Each row of a before or after table is a point. The points were changed in one or more steps. Then noise was added and the rows were shuffled. The steps act on columns, c1 being the first. Write out the steps. A step turns or swaps two columns, mirrors them in a line or flattens them onto one, adds a multiple of one to another, or multiplies or shifts one. Angles are multiples of 10 degrees, from the lower column toward the higher: turns from -170 to 170, lines from 10 to 170 but not 90. Use the fewest steps. Two steps may share a column if one is a turn and the other turns, adds or multiplies; they go together, in the order done. Otherwise the lowest column goes first.

Before (9 x 3):
[[ 0.95 -0.09 -0.13]
 [-0.14 -0.22 -0.42]
 [ 0.04  0.34 -0.32]
 [-0.30 -0.23 -0.56]
 [-0.01 -0.80 -0.24]
 [-0.04  0.13 -0.05]
 [-0.26 -0.12 -0.29]
 [-0.19 -0.15 -0.41]
 [-0.28  0.20 -0.43]]
After (9 x 3):
[[-0.10 -0.13 -0.47]
 [-0.01  0.07 -0.03]
 [ 0.03 -0.06  0.04]
 [-0.02  0.24 -0.29]
 [-0.05 -0.08 -0.46]
 [-0.12 -0.12 -0.56]
 [-0.04  0.16 -0.47]
 [ 0.00 -0.54 -0.20]
 [-0.08 -0.09 -0.36]]
Steps: flatten c1 and c3 onto the line at 80 degrees; multiply c2 by 0.7

Before (14 x 9):
[[ 0.06 -0.51  0.41  0.37  0.06  0.24 -0.09  0.15  0.20]
 [ 0.06  0.04  0.67  0.77  0.01  0.08  0.11  0.23  0.35]
 [-0.35 -0.16  0.21  0.79  0.31  0.18 -0.30  0.25  0.55]
 [-0.06  0.23 -0.06  0.39 -0.25  0.29  0.04  0.38 -0.18]
 [-0.69 -0.38 -0.09  0.19 -0.13 -0.09  0.08 -0.06  0.20]
 [-0.25  0.32 -0.12 -0.28 -0.49  0.02 -0.50 -0.11  0.05]
 [ 0.11 -0.23  0.35  0.46  0.08 -0.16 -0.26  0.33 -0.36]
 [ 0.18  0.06  0.56  0.29  0.29  0.01  0.14  0.59  0.23]
 [ 0.55  0.13  0.02  0.38 -0.12  0.48 -0.02  0.08 -0.31]
 [ 0.41  0.31 -0.25 -0.40  0.15 -0.41 -0.33 -0.50 -0.49]
 [-0.18 -0.52  0.18  0.36  0.21  0.24 -0.14  0.53  0.48]
 [ 0.00  0.09 -0.51 -0.04 -0.19 -0.33 -0.13 -0.06  0.22]
 [ 0.10  0.43 -0.23 -0.44  0.07  0.02 -0.01 -0.46 -0.17]
 [ 0.02  0.16 -0.17 -0.04 -0.70 -0.42 -0.20 -0.21  0.22]]
After (14 x 9):
[[-0.18 -0.43 -0.21 -0.43  0.09  0.08 -0.05  0.43  0.01]
 [-0.07 -0.17 -0.17 -0.05 -0.69 -0.43 -0.16  0.18 -0.03]
 [ 0.09 -0.27 -0.08  0.38 -0.27  0.24  0.02 -0.36  0.00]
 [-0.52 -0.13 -0.01  0.39 -0.13  0.48 -0.07 -0.20 -0.02]
 [-0.03 -0.08 -0.53 -0.04 -0.19 -0.33 -0.05  0.04  0.00]
 [ 0.67  0.40 -0.10  0.21 -0.13 -0.10  0.09  0.15  0.01]
 [ 0.29  0.56  0.17  0.39  0.18  0.27 -0.01 -0.50  0.00]
 [-0.06  0.49  0.35  0.37  0.07  0.22 -0.07 -0.17 -0.05]
 [ 0.39  0.15  0.23  0.80  0.28  0.19 -0.22 -0.22 -0.02]
 [-0.09 -0.11  0.57  0.23  0.27 -0.01  0.16 -0.52  0.04]
 [-0.04 -0.03  0.66  0.75  0.04  0.08  0.18 -0.25  0.03]
 [-0.03  0.23  0.33  0.45  0.06 -0.13 -0.30 -0.35 -0.08]
 [-0.49 -0.33 -0.25 -0.42  0.17 -0.40 -0.42  0.41 -0.06]
 [ 0.23 -0.31 -0.12 -0.25 -0.49  0.01 -0.46  0.14 -0.09]]
Steps: turn c1 and c8 by -170 degrees; multiply c2 by -1; flatten c7 and c9 onto the line at 10 degrees

Before (12 x 18):
[[-0.03 -0.12 -0.05  0.08 -0.15  0.32  0.22 -0.46 -0.19  0.02 -0.14 -0.15
   0.27  0.10 -0.16 -0.48 -0.09 -0.41]
 [-0.12 -0.19 -0.32 -0.32 -0.33  0.19  0.16 -0.43 -0.04 -0.18  0.21 -0.45
  -0.19 -0.07 -0.32 -0.13 -0.15 -0.16]
 [-0.42  0.15  0.13  0.21  0.61  0.00 -0.09  0.37  0.08  0.23  0.49 -0.04
  -0.34  0.35  0.30 -0.67  0.09 -0.23]
 [-0.56  0.29  0.18  0.47  0.24  0.14  0.26  0.45  0.24  0.14  0.25  0.29
  -0.35  0.26  0.32 -0.09 -0.10 -0.45]
 [ 0.27  0.16 -0.20 -0.39 -0.23  0.62  0.19 -0.20  0.19 -0.09  0.41 -0.15
   0.34 -0.19 -0.21 -0.25 -0.38 -0.11]
 [ 0.31  0.24 -0.15  0.35 -0.10  0.36 -0.11 -0.58  0.25  0.11  0.09 -0.21
  -0.16  0.14 -0.27 -0.32 -0.21  0.00]
 [-0.12  0.02  0.06 -0.01  0.44 -0.20  0.20  0.14  0.15 -0.01  0.11  0.21
  -0.53  0.36  0.71 -0.25  0.14 -0.42]
 [-0.24 -1.11  0.22 -0.51 -0.17  0.06 -0.55 -0.54 -0.04 -0.65  0.39  0.03
  -0.07 -0.01  0.34  0.09  0.08  0.38]
 [ 0.26 -0.38 -0.08  0.08 -0.18  0.45  0.34 -0.23  0.11 -0.06  0.14 -0.16
  -0.13  0.43 -0.38 -0.39  0.01 -0.15]
 [-0.27 -0.44  0.15 -0.33 -0.11  0.28 -0.62  0.01  0.02 -1.14 -0.13  0.09
  -0.48  0.10  0.43 -0.05  0.20  0.17]
 [ 0.16 -0.09 -0.38  0.04  0.00  0.43  0.33 -0.25 -0.45 -0.07  0.09  0.04
  -0.17 -0.05 -0.14 -0.13 -0.06  0.03]
 [-0.15 -0.08  0.41  0.30  0.78  0.17  0.30  0.06  0.17  0.28  0.09 -0.18
  -0.38  0.09  0.02 -0.32 -0.09 -0.48]]
After (12 x 18):
[[ 0.13 -0.09 -0.36  0.14 -0.01  0.32  0.34 -0.25 -0.47 -0.04  0.11  0.06
  -0.17 -0.04 -0.14 -0.14 -0.06  0.28]
 [ 0.43  0.17 -0.22 -0.26 -0.21  0.51  0.19 -0.22  0.20 -0.10  0.43 -0.17
   0.35 -0.21 -0.21 -0.25 -0.39  0.31]
 [-0.46  0.17  0.13 -0.03  0.60  0.14 -0.06  0.36  0.08  0.22  0.50 -0.03
  -0.36  0.35  0.27 -0.68  0.09 -0.20]
 [ 0.10  0.25 -0.15  0.58 -0.10  0.24 -0.11 -0.58  0.23  0.11  0.09 -0.24
  -0.17  0.13 -0.27 -0.34 -0.21  0.22]
 [-0.09  0.01  0.07 -0.10  0.44  0.09  0.20  0.15  0.15  0.01  0.12  0.20
  -0.54  0.36  0.72 -0.25  0.12 -0.46]
 [-0.06 -0.43  0.15 -0.55 -0.10  0.10 -0.63  0.00  0.01 -1.14 -0.15  0.09
  -0.48  0.09  0.41 -0.02  0.20  0.29]
 [-0.28 -0.06  0.42  0.24  0.78  0.43  0.28  0.07  0.15  0.27  0.11 -0.18
  -0.36  0.08  0.03 -0.32 -0.05 -0.26]
 [-0.73  0.31  0.16  0.21  0.23  0.38  0.25  0.46  0.24  0.14  0.25  0.29
  -0.34  0.25  0.33 -0.09 -0.09 -0.27]
 [-0.05 -0.12 -0.06  0.07 -0.15  0.49  0.20 -0.45 -0.20  0.00 -0.15 -0.16
   0.28  0.11 -0.13 -0.50 -0.09 -0.12]
 [ 0.20 -0.38 -0.06  0.24 -0.21  0.46  0.35 -0.27  0.13 -0.06  0.14 -0.17
  -0.14  0.41 -0.38 -0.40  0.02  0.18]
 [ 0.05 -0.16 -0.32 -0.44 -0.32  0.26  0.14 -0.43 -0.06 -0.19  0.20 -0.45
  -0.18 -0.05 -0.32 -0.12 -0.12  0.00]
 [ 0.04 -1.12  0.24 -0.73 -0.16 -0.19 -0.53 -0.53 -0.06 -0.66  0.40  0.00
  -0.08 -0.02  0.33  0.09  0.08  0.33]]
Steps: turn c1 and c4 by 30 degrees; multiply c4 by 1.3; turn c6 and c18 by 40 degrees

Before (10 x 48):
[[-0.40 -0.34 -0.40 -0.35  0.03 -0.09 -0.34 -0.16  0.09 -0.24 -0.06 -0.29
   0.30 -0.12  0.14  0.05 -0.13  0.15 -0.10  0.34  0.11  0.42 -0.31  0.19
  -0.06  0.39 -0.40 -0.06 -0.08  0.28 -0.38 -0.07  0.04 -0.40 -0.18  0.25
   0.02 -0.54  0.08  0.74 -0.32 -0.21  0.69 -0.64 -0.33  0.09 -0.09 -0.30]
 [ 0.30  0.11  0.12 -0.21 -0.22 -0.37  0.64 -0.06  0.20 -0.34 -0.30  0.07
   0.13  0.01  0.01  0.01  0.09  0.17  0.27 -0.29  0.25  0.08 -0.11  0.16
   0.25 -0.33 -0.31  0.39 -0.36 -0.04  0.04  0.57  0.15 -0.28 -0.02 -0.23
  -0.13 -0.49 -0.24 -0.76  0.51  0.05 -0.28 -0.62 -0.40  0.02 -0.16  0.26]
 [ 0.07 -0.46 -0.55  0.75  0.52  0.15 -0.20  0.27 -0.01 -0.51 -0.29 -0.18
   0.32 -0.03  0.02  0.28  0.10  0.53  0.09  0.00 -0.07 -0.22  0.61  0.38
  -0.16 -0.50  0.65  0.44  0.50  0.04 -0.42  0.30  0.01 -0.34 -0.05  0.36
  -0.19 -0.42 -0.10  0.01 -0.21  0.07 -0.10  0.04 -0.36  0.29  0.22 -0.27]
 [-0.05 -0.31 -0.48  0.08  0.33 -0.07  0.63  0.40 -0.27 -0.29 -0.25 -0.09
  -0.09  0.09 -0.20 -0.37  0.00 -0.15 -0.32  0.26  0.39  0.02 -0.58 -0.18
  -0.38 -0.08  0.06 -0.14 -0.08 -0.20 -0.54  0.33  0.24 -0.37 -0.30 -0.51
   0.02 -0.69 -0.40 -0.21 -0.07 -0.13 -0.15 -0.09  0.13 -0.19 -0.08 -0.13]
 [-0.60  0.30 -0.24 -0.13 -0.05  0.11  0.26 -0.11 -0.03  0.09 -0.76  0.18
  -0.57  0.16  0.17  0.22 -0.90 -0.12 -0.06  0.60  0.58  0.23 -0.14  0.09
  -0.44  0.74  0.00 -0.25  0.01 -0.32 -0.06 -0.25  0.03 -0.56 -0.27 -0.18
  -0.60  0.34 -0.20  0.13 -0.30 -0.10 -0.33 -0.01 -0.23 -0.28  0.15 -0.07]
 [-0.24 -0.03 -0.28  0.02  0.11 -0.26  0.02 -0.16  0.14  0.10 -0.23 -0.17
   0.30  0.43  0.00  0.13 -0.54 -0.08 -0.29  0.04 -0.15  0.15  0.55  0.15
   0.22 -0.13 -0.05  0.04 -0.20  0.13  0.47 -0.02 -0.47 -0.35 -0.16 -0.25
  -0.47 -0.44  0.16 -0.53 -0.48  0.03 -0.01 -0.07 -0.59  0.24  0.43  0.12]
 [-0.56 -0.29 -0.13  0.01  0.18  0.47 -0.11  0.13 -0.19  0.50  0.00  0.11
   0.25 -0.55  0.37 -0.17 -0.23 -0.06  0.06 -0.75 -0.40 -0.03  0.08 -0.25
   0.36 -0.22  0.42  0.17  0.50  0.08  0.07  0.19  0.17 -0.38 -0.04  0.06
  -0.30 -0.39  0.35  0.00 -0.27  0.38  0.23  0.00  0.23 -0.10  0.49 -0.18]
 [-0.09 -0.65  0.06  0.14  0.50 -0.12  0.27 -0.07 -0.16 -0.11 -0.37  0.16
  -0.30 -0.47 -0.11  0.40  0.12 -0.01  0.28  0.27  0.47 -0.21  0.06 -0.11
   0.17 -0.46  0.18  0.49  0.22  0.00 -0.11 -0.04 -0.19  0.13 -0.19  0.12
   0.34 -0.38  0.07  0.07  0.06 -0.55  0.40 -0.22 -0.17 -0.07  0.54 -0.09]
 [-0.19 -0.11 -0.11  0.09  0.12 -0.28 -0.28  0.55 -0.03 -0.47 -0.29  0.10
  -0.18 -0.44 -0.08  0.00 -0.31  0.06  0.00  0.58 -0.35  0.26 -0.16 -0.30
   0.23  0.10  0.33  0.42  0.45 -0.03 -0.32  0.14  0.01 -0.19 -0.42 -0.15
   0.06 -0.24 -0.02 -0.24  0.08  0.01 -0.05  0.06  0.05 -0.17  0.03 -0.27]
 [ 0.31 -0.04  0.10 -0.10  0.04 -0.56  0.23  0.20  0.51 -0.35  0.03  0.01
  -0.32 -0.11 -0.02 -0.14  0.30 -0.32 -0.09  0.02  0.09 -0.20  0.05 -0.28
  -0.01  0.28  0.06 -0.49  0.12 -0.56  0.02  0.25  0.00  0.13  0.03  0.23
   0.02 -0.35 -0.18  0.09  0.11 -0.37  0.10  0.57  0.25  0.17  0.26 -0.37]]
After (10 x 48):
[[ 0.06 -1.13 -0.55  0.75  0.51  0.15 -0.27  0.28 -0.03 -0.51 -0.29 -0.18
   0.33 -0.01  0.04  0.31  0.09  0.53  0.07  0.01 -0.08 -0.21  0.62  0.37
  -0.17 -0.48  0.64  0.43  0.49  0.06 -0.42  0.30  0.02 -0.33 -0.05  0.35
  -0.22 -0.43 -0.10  0.00 -0.07  0.08 -0.09  0.04 -0.38  0.30  0.20 -0.28]
 [-0.25 -0.05 -0.24  0.01  0.12 -0.27 -0.41 -0.17  0.14  0.10 -0.23 -0.15
   0.31  0.42  0.01  0.14 -0.53 -0.07 -0.31  0.05 -0.17  0.15  0.53  0.16
   0.20 -0.13 -0.04  0.02 -0.20  0.14  0.47 -0.01 -0.47 -0.34 -0.15 -0.25
  -0.46 -0.44  0.18 -0.53  0.26  0.04 -0.02 -0.08 -0.56  0.23  0.43  0.13]
 [-0.09 -1.63  0.07  0.14  0.51 -0.14  0.18 -0.05 -0.15 -0.11 -0.36  0.18
  -0.27 -0.47 -0.12  0.12  0.13 -0.03  0.27  0.27  0.49 -0.19  0.04 -0.10
   0.19 -0.46  0.17  0.47  0.23  0.02 -0.12 -0.03 -0.20  0.12 -0.21  0.13
   0.35 -0.38  0.07  0.08  0.21 -0.54  0.39 -0.20 -0.19 -0.07  0.54 -0.09]
 [-0.38 -0.84 -0.40 -0.38  0.04 -0.09 -0.44 -0.17  0.08 -0.23 -0.06 -0.30
   0.30 -0.11  0.13 -0.07 -0.11  0.16 -0.11  0.32  0.11  0.42 -0.32  0.18
  -0.08  0.40 -0.41 -0.08 -0.07  0.26 -0.40 -0.07  0.03 -0.41 -0.18  0.24
   0.00 -0.55  0.10  0.73 -0.11 -0.22  0.69 -0.65 -0.34  0.09 -0.08 -0.32]
 [-0.06 -0.78 -0.47  0.07  0.31 -0.07  0.25  0.41 -0.27 -0.29 -0.26 -0.07
  -0.09  0.09 -0.20 -0.43 -0.01 -0.16 -0.31  0.27  0.38  0.02 -0.56 -0.18
  -0.38 -0.09  0.07 -0.15 -0.07 -0.21 -0.53  0.35  0.21 -0.38 -0.30 -0.50
  -0.01 -0.70 -0.39 -0.20  0.59 -0.12 -0.15 -0.12  0.14 -0.19 -0.07 -0.12]
 [-0.20 -0.28 -0.12  0.07  0.14 -0.27 -0.07  0.54 -0.02 -0.50 -0.28  0.08
  -0.18 -0.44 -0.08  0.01 -0.32  0.05  0.01  0.56 -0.35  0.27 -0.15 -0.29
   0.25  0.11  0.34  0.44  0.44 -0.03 -0.31  0.14  0.00 -0.17 -0.42 -0.15
   0.07 -0.25 -0.03 -0.23 -0.28  0.00 -0.05  0.06  0.03 -0.16  0.03 -0.25]
 [ 0.32 -0.12  0.09 -0.12  0.04 -0.56  0.22  0.21  0.50 -0.35  0.01  0.01
  -0.34 -0.13 -0.04 -0.31  0.29 -0.32 -0.08  0.02  0.08 -0.19  0.07 -0.29
  -0.01  0.27  0.07 -0.48  0.14 -0.56  0.02  0.25 -0.02  0.13  0.03  0.23
   0.02 -0.33 -0.19  0.08  0.15 -0.40  0.09  0.56  0.27  0.18  0.25 -0.38]
 [-0.60  0.75 -0.22 -0.15 -0.04  0.11 -0.12 -0.11 -0.02  0.10 -0.75  0.18
  -0.58  0.17  0.16  0.17 -0.91 -0.12 -0.07  0.61  0.57  0.22 -0.11  0.10
  -0.46  0.72  0.02 -0.28  0.02 -0.33 -0.05 -0.26  0.04 -0.56 -0.27 -0.19
  -0.60  0.33 -0.21  0.14  0.38 -0.10 -0.36 -0.01 -0.23 -0.28  0.17 -0.07]
 [ 0.29  0.28  0.11 -0.19 -0.21 -0.36  0.76 -0.05  0.19 -0.34 -0.29  0.07
   0.13 -0.01  0.02  0.04  0.09  0.15  0.26 -0.30  0.26  0.09 -0.10  0.17
   0.26 -0.33 -0.30  0.41 -0.36 -0.05  0.04  0.59  0.15 -0.30 -0.02 -0.24
  -0.13 -0.47 -0.23 -0.76  0.31  0.06 -0.28 -0.63 -0.39  0.05 -0.16  0.26]
 [-0.57 -0.73 -0.13  0.03  0.19  0.48 -0.31  0.12 -0.20  0.52 -0.02  0.11
   0.26 -0.55  0.36  0.02 -0.22 -0.06  0.05 -0.75 -0.41 -0.02  0.05 -0.26
   0.37 -0.21  0.41  0.17  0.50  0.06  0.07  0.21  0.15 -0.37 -0.01  0.04
  -0.29 -0.39  0.35  0.00  0.04  0.40  0.23  0.01  0.24 -0.10  0.48 -0.20]]
Steps: multiply c2 by 2.5; mirror c7 and c41 in the line at 30 degrees; add 0.5 times c42 to c16

Before (9 x 64):
[[-0.82  0.14 -0.05  0.33  0.02 -0.49  0.28  0.24 -0.32  0.43 -0.22 -0.38
   0.29 -0.16 -0.34  0.10  0.13 -0.24 -0.03 -0.07  0.59 -0.32 -0.32  0.22
  -0.11 -0.22  0.62 -0.25  0.09  0.16 -0.18  0.39 -0.29  0.07 -0.15 -0.17
   0.30 -0.06 -0.10  0.37 -0.14  0.20  0.09  0.27 -0.48 -0.41 -0.32 -0.18
   0.02  0.04 -0.41  0.00 -0.15  0.62  0.04  0.38  0.41 -0.43  0.27 -0.23
  -0.02  0.18  0.07  0.23]
 [ 0.07  0.11 -0.14  0.03 -0.19 -0.39 -0.20  0.40 -0.12 -0.24 -0.08 -0.05
   0.06  0.63 -0.06  0.37  0.03  0.12  0.63 -0.57  0.23 -0.44 -0.69  0.26
   0.03  0.30  0.07  0.35 -0.15 -0.31 -0.50 -0.43 -0.08  0.43 -0.14  0.42
  -0.18 -0.04  0.06 -0.30 -0.02 -0.29 -0.21  0.29  0.27 -0.24 -0.29 -0.36
   0.51 -0.18 -0.22 -0.26 -0.13  0.33 -0.01  0.55  0.28  0.00 -0.02  0.45
  -0.29 -0.28  0.08  0.91]
 [-0.04 -0.17 -0.34  0.00  0.11 -0.18  0.15  0.03  0.79  0.02  0.39 -0.50
  -0.11  0.09 -0.13  0.03  0.13  0.47 -0.06 -0.16 -0.32 -0.47  0.37 -0.39
   0.51  0.30  0.20  0.40  0.33 -0.44 -0.11  0.31  0.41  0.46  0.06  0.05
  -0.08  0.04  0.22 -0.35  0.34  0.18  0.01 -0.14 -0.12  0.25 -0.02 -0.07
  -0.03 -0.14 -0.09  0.14 -0.15 -0.57  0.24  0.01  0.54  0.53  0.30 -0.16
  -0.52  0.30  0.08  0.46]
 [-0.71  0.39 -0.12  0.27  0.27 -0.24 -0.11 -0.26  0.59 -0.05 -0.12 -0.38
   0.22  0.70 -0.13  0.05 -0.04  0.27  0.39 -0.05 -0.04  0.15 -0.56  0.07
   0.01 -0.25  0.27 -0.05 -0.18 -0.21 -0.26 -0.13  0.20 -0.18  0.31 -0.22
   0.36  0.13  0.04 -0.02 -0.13  0.07  0.41  0.27 -0.22 -0.04 -0.05 -0.36
   0.05  0.72 -0.33 -0.15  0.65  0.23  0.65 -0.52 -0.20 -0.03  0.04 -0.33
  -0.09 -0.09 -0.52  0.08]
 [-0.32  0.18  0.10 -0.26  0.20 -0.75 -0.06  0.12 -0.02  0.16  0.14 -0.11
   0.54  0.00  0.27  0.26 -0.43  0.29  0.01 -0.25  0.31 -0.09 -0.01  0.08
   0.52 -0.22 -0.11  0.18 -0.24 -0.01  0.06  0.44  0.13  0.08  0.00  0.58
  -0.02  0.42  0.19 -0.47 -0.46  0.26  0.21  0.31  0.10 -0.08 -0.51 -0.45
  -0.22  0.11 -0.57 -0.53 -0.21 -0.14 -0.04  0.04 -0.03 -0.27  0.02 -0.56
  -0.19  0.26  0.61  0.13]
 [-0.26 -0.01  0.04  0.53  0.68 -0.03 -0.04 -0.50 -0.09 -0.16  0.02 -0.24
   0.48 -0.04  0.16 -0.24 -0.33  0.06 -0.13 -0.31 -0.06  0.20 -0.35  0.14
  -0.96  0.12 -0.28  0.17 -0.11 -0.16  0.16  0.05  0.31  0.01  0.24 -0.10
   0.10 -0.21  0.13  0.24 -0.31  0.79  0.17  0.24  0.36  0.38 -0.07 -0.38
   0.06 -0.41 -0.47 -0.10  0.32  0.03 -0.37  0.17  0.14 -0.20 -0.35  0.34
  -0.16 -0.07 -0.27  0.00]
 [-0.10 -0.30  0.12  0.57  0.27 -0.41  0.19  0.33 -0.04  0.28  0.48  0.22
  -0.47  0.13 -0.19 -0.06 -0.05  0.02  0.18  0.59  0.17  0.07  0.19 -0.03
   0.30 -0.06 -0.31  0.04 -0.40  0.13  0.07  0.08  0.29  0.02  0.29  0.16
  -0.23  0.34 -0.20 -0.07  0.54  0.50 -0.52 -0.55 -0.12 -0.52  0.10 -0.10
  -0.02  0.02 -0.28 -0.59  0.41 -0.04 -0.93 -0.08 -0.18  0.28  0.02 -0.47
   0.08  0.24  0.16  0.46]
 [ 0.06 -0.21 -0.13 -0.24  0.46 -0.17  0.26 -0.18 -0.01  0.05 -0.59  0.91
  -0.20  0.04 -0.22 -0.55 -0.05  0.14  0.23 -0.01 -0.06  0.24 -0.09 -0.56
   0.44  0.38  0.07  0.34  0.33  0.06  0.13  0.00  0.68  0.14  0.00  0.53
  -0.11  0.17  0.10  0.42  0.31 -0.55 -0.05 -0.02  0.17  0.35 -0.03 -0.22
  -0.28  0.39 -0.23 -0.57  0.32  0.52 -0.10 -0.13 -0.40 -0.54  0.21 -0.04
  -0.21  0.37 -0.29  0.08]
 [-0.03  0.07 -0.02  0.29  0.06 -0.04 -0.09  0.04  0.41 -0.21 -0.39 -0.11
   0.36  0.75 -0.57  0.36 -0.02  0.13  0.50 -0.72  0.22 -0.08 -0.05 -0.01
   0.63  0.23 -0.19 -0.31 -0.39  0.00 -0.12  0.23 -0.18 -0.01 -0.33 -0.42
  -0.07 -0.75  0.35  0.01 -0.03 -0.14 -0.36  0.26 -0.44  0.05 -0.03 -0.14
   0.20 -0.08  0.21 -0.38 -0.08  0.09  0.17 -0.08  0.14  0.09  0.24  0.02
   0.09  0.13  0.10  0.10]]
After (9 x 64):
[[-0.02 -0.17 -0.36  0.02  0.11 -0.25  0.19  0.04  0.74 -0.07  0.44 -0.52
  -0.07  0.14 -0.15  0.05  0.09  0.45 -0.10 -0.14 -0.37 -0.43  0.37 -0.38
   0.51  0.29  0.25  0.25  0.33 -0.41 -0.12 -0.26  0.41 -0.14  0.07  0.04
  -0.09  0.06  0.30 -0.35  0.35 -0.07  0.01 -0.11 -0.13  0.16 -0.05 -0.11
  -0.11 -0.14  0.45  0.14 -0.08 -0.63  0.25 -0.03  0.53  0.61  0.29 -0.15
  -0.56  0.37  0.08  0.50]
 [ 0.09  0.08 -0.12  0.01 -0.25 -0.42 -0.15  0.37 -0.07 -0.31 -0.06  0.00
   0.01  0.65 -0.02  0.34  0.10  0.16  0.66 -0.59  0.24 -0.42 -0.70  0.25
   0.06  0.29  0.04 -0.32 -0.10 -0.28 -0.57 -0.51 -0.09 -0.22 -0.16  0.38
  -0.22 -0.01  0.02 -0.26  0.00 -0.21 -0.19  0.33  0.30 -0.28  0.18 -0.40
   0.56 -0.21  0.42 -0.24 -0.08  0.29 -0.01  0.58  0.30  0.02 -0.06  0.44
  -0.35 -0.24  0.02  0.84]
 [ 0.02  0.04 -0.05  0.27 -0.01 -0.01 -0.16  0.03  0.42 -0.18 -0.38 -0.09
   0.39  0.77 -0.53  0.36 -0.05  0.08  0.49 -0.75  0.21 -0.11 -0.06 -0.06
   0.64  0.19 -0.18 -0.03 -0.38 -0.02 -0.08  0.33 -0.12  0.20 -0.30 -0.44
  -0.06 -0.76  0.30  0.01 -0.04 -0.04 -0.39  0.26 -0.40  0.04  0.07 -0.12
   0.14 -0.06  0.04 -0.38 -0.06  0.06  0.22 -0.05  0.11  0.11  0.25  0.07
   0.06  0.15  0.16  0.07]
 [ 0.02 -0.18 -0.14 -0.24  0.52 -0.12  0.27 -0.12  0.01  0.11 -0.59  0.90
  -0.20  0.08 -0.20 -0.57 -0.05  0.18  0.21 -0.01  0.00  0.23 -0.11 -0.54
   0.34  0.34  0.14  0.13  0.29  0.05  0.14 -0.23  0.63 -0.27 -0.02  0.50
  -0.19  0.13  0.08  0.46  0.33  0.08 -0.03 -0.02  0.19  0.34  0.21 -0.22
  -0.30  0.37  0.09 -0.56  0.31  0.48 -0.08 -0.16 -0.40 -0.52  0.24 -0.04
  -0.22  0.41 -0.29  0.09]
 [-0.24  0.02 -0.01  0.57  0.65  0.02 -0.12 -0.50 -0.13 -0.17  0.04 -0.30
   0.47 -0.02  0.16 -0.24 -0.36  0.00 -0.11 -0.36 -0.03  0.20 -0.31  0.14
  -0.95  0.17 -0.28  0.32 -0.17 -0.12  0.09 -0.08  0.25 -0.52  0.26 -0.09
   0.13 -0.28  0.21  0.20 -0.29 -0.12  0.18  0.26  0.40  0.36 -0.28 -0.40
   0.09 -0.40  0.02 -0.05  0.31  0.01 -0.35  0.18  0.12 -0.18 -0.35  0.32
  -0.15 -0.08 -0.31  0.03]
 [-0.29  0.21  0.06 -0.26  0.16 -0.72 -0.07  0.18  0.06  0.16  0.15 -0.11
   0.47 -0.05  0.30  0.30 -0.43  0.30 -0.01 -0.20  0.34 -0.13  0.03  0.08
   0.51 -0.18 -0.09  0.51 -0.21 -0.04  0.07 -0.04  0.08 -0.60  0.05  0.60
   0.02  0.43  0.16 -0.45 -0.43 -0.54  0.17  0.26  0.12 -0.08  0.07 -0.44
  -0.32  0.11  0.06 -0.52 -0.25 -0.11 -0.03  0.05 -0.02 -0.25  0.01 -0.52
  -0.17  0.23  0.61  0.18]
 [-0.09 -0.29  0.09  0.64  0.25 -0.45  0.20  0.35 -0.06  0.28  0.54  0.29
  -0.48  0.10 -0.17 -0.05 -0.07  0.06  0.18  0.56  0.17  0.05  0.17 -0.04
   0.31 -0.08 -0.31  0.72 -0.34  0.10  0.06  0.03  0.33 -0.24  0.30  0.17
  -0.29  0.37 -0.21 -0.08  0.57  0.03 -0.57 -0.56 -0.09 -0.58 -0.20 -0.08
   0.00  0.08  0.01 -0.57  0.43 -0.15 -0.93 -0.11 -0.14  0.33  0.02 -0.47
   0.08  0.31  0.18  0.45]
 [-0.75  0.40 -0.09  0.28  0.26 -0.23 -0.16 -0.24  0.53 -0.08 -0.11 -0.39
   0.19  0.64 -0.14  0.09 -0.13  0.22  0.39 -0.06 -0.02  0.13 -0.47  0.11
   0.07 -0.26  0.29 -0.54 -0.18 -0.27 -0.25  0.04  0.24 -0.36  0.30 -0.23
   0.41  0.08 -0.04  0.01 -0.15 -0.08  0.43  0.29 -0.21  0.00 -0.03 -0.38
   0.05  0.70 -0.18 -0.10  0.63  0.23  0.66 -0.51 -0.26 -0.03  0.06 -0.33
  -0.05 -0.14 -0.56  0.07]
 [-0.83  0.16 -0.03  0.39  0.06 -0.51  0.29  0.21 -0.32  0.48 -0.22 -0.37
   0.21 -0.12 -0.38  0.10  0.07 -0.25  0.01 -0.04  0.58 -0.43 -0.32  0.34
  -0.10 -0.29  0.63  0.23  0.04  0.15 -0.14  0.40 -0.29 -0.46 -0.12 -0.17
   0.30  0.00 -0.07  0.30 -0.11 -0.34  0.06  0.22 -0.50 -0.46  0.04 -0.19
   0.06  0.05  0.08 -0.06 -0.16  0.61 -0.03  0.40  0.42 -0.36  0.30 -0.22
  -0.04  0.19  0.09  0.24]]
Steps: turn c28 and c32 by -70 degrees; add -0.7 times c55 to c28; swap c34 and c51; multiply c42 by 0.4; turn c42 and c47 by -110 degrees
